Each row is a point. A path goes straight from each point to the next, and from the last back to the first. The post is the endless flat space through its rows: a point in 2 columns, a line in 3, a plane in 4, and so on, so that a path can go around it. How many times does the path go around the post? Going back the other way cancels.

Post (1 x 2):
[[0.21 0.17]]
Path (27 x 2):
[[ 0.39  0.12]
 [ 0.44  0.69]
 [-0.18  0.44]
 [-0.15 -0.16]
 [ 0.21 -0.36]
 [ 0.60  0.11]
 [ 0.27  0.34]
 [ 0.38  0.79]
 [ 0.45  0.17]
 [ 0.39 -0.27]
 [-0.07 -0.14]
 [-0.12  0.28]
 [ 0.25  0.52]
 [ 0.74  0.51]
 [ 0.64 -0.26]
 [ 0.64  0.03]
 [ 0.33 -0.44]
 [-0.22  0.03]
 [-0.10  0.41]
 [ 0.33  0.57]
 [ 0.41  0.14]
 [ 0.27 -0.07]
 [-0.07  0.04]
 [-0.38  0.38]
 [ 0.21  0.37]
 [ 0.79  0.36]
 [ 0.31 -0.06]]
Times around: 2

Post (7 x 8):
[[ 0.15  0.09 -1.04 -0.65  0.29  0.03  0.04 -0.28]
 [ 0.29  0.54  0.51  0.07 -0.22 -0.41 -0.35  0.22]
 [-0.22 -0.31  0.21  0.39 -0.04 -0.49 -0.25 -0.16]
 [-0.24 -0.02  0.00 -0.06 -0.15  0.41 -0.28  0.06]
 [ 0.06  0.03  0.15  0.05 -0.30  0.34  0.30 -0.11]
 [ 0.47 -0.33  0.33 -0.56 -0.29  0.12  0.32  0.09]
 [-0.30 -0.45  0.00  0.10 -0.49 -0.23  0.22 -0.13]]
Path (27 x 8):
[[-0.09  0.08  0.11  0.31 -0.15 -0.32 -0.90 -0.34]
 [-0.34  0.39 -0.12 -0.19 -0.48 -0.05 -0.07  0.03]
 [-0.19 -0.30 -0.29 -0.50  0.11 -0.56 -0.53  0.21]
 [-0.02  0.18  0.27 -0.02 -0.32  0.51 -0.16  0.50]
 [ 0.33  0.52  0.28  0.67 -0.11 -0.16 -0.42 -0.35]
 [-0.06  0.32 -0.28  0.07 -0.33 -0.16  0.18 -0.41]
 [-0.05 -0.54  0.37 -0.62 -0.17 -0.48  0.03  0.18]
 [-0.18 -0.71  0.16 -0.38 -0.88  0.11  0.87  0.31]
 [ 0.08 -0.09  0.68  0.38 -0.49 -0.72 -0.58  0.55]
 [ 0.41 -0.34  0.30 -0.22 -0.18  0.25  0.21 -0.14]
 [ 0.00 -0.67  0.30 -0.13 -0.38 -0.18 -0.16 -0.25]
 [-0.30  0.28 -0.76  0.16 -0.83  0.36  0.21 -0.15]
 [-0.61 -0.18 -0.83 -0.13  0.07 -0.19 -0.93  0.38]
 [ 0.14 -0.06  0.17 -0.04  0.52 -1.02  0.17 -0.15]
 [-0.17  0.29  0.24  0.47  0.07  0.34  0.04 -0.46]
 [ 0.05 -0.37 -0.05 -0.22 -0.28 -0.68 -0.46 -0.27]
 [ 0.43 -0.12  0.49 -0.08 -1.05 -0.66 -0.01  0.39]
 [ 0.38 -0.27  0.04 -0.48 -0.24  0.30  1.00  0.14]
 [ 0.02 -0.30 -0.10  0.07  0.53  0.08  0.08 -0.36]
 [-0.04  0.37 -0.04 -0.10  0.24  0.23 -0.57 -0.16]
 [ 0.40  0.81 -0.35 -0.41 -0.34  0.48 -0.07  0.01]
 [ 0.00 -0.57 -0.63  0.19  0.71 -0.20 -0.01 -0.56]
 [-0.72  0.06 -0.29  0.31  0.08 -0.19 -0.28  0.08]
 [-0.20 -0.50  0.18  0.21  0.35  0.33  0.05 -0.45]
 [-0.11 -0.42  0.14 -0.19  0.47 -0.30 -0.36 -0.05]
 [-0.41  0.34 -0.52  0.49  0.00  0.05 -0.28 -0.07]
 [-0.36 -0.71 -0.59  0.27 -0.75 -0.48  0.10 -0.25]]
Times around: 0
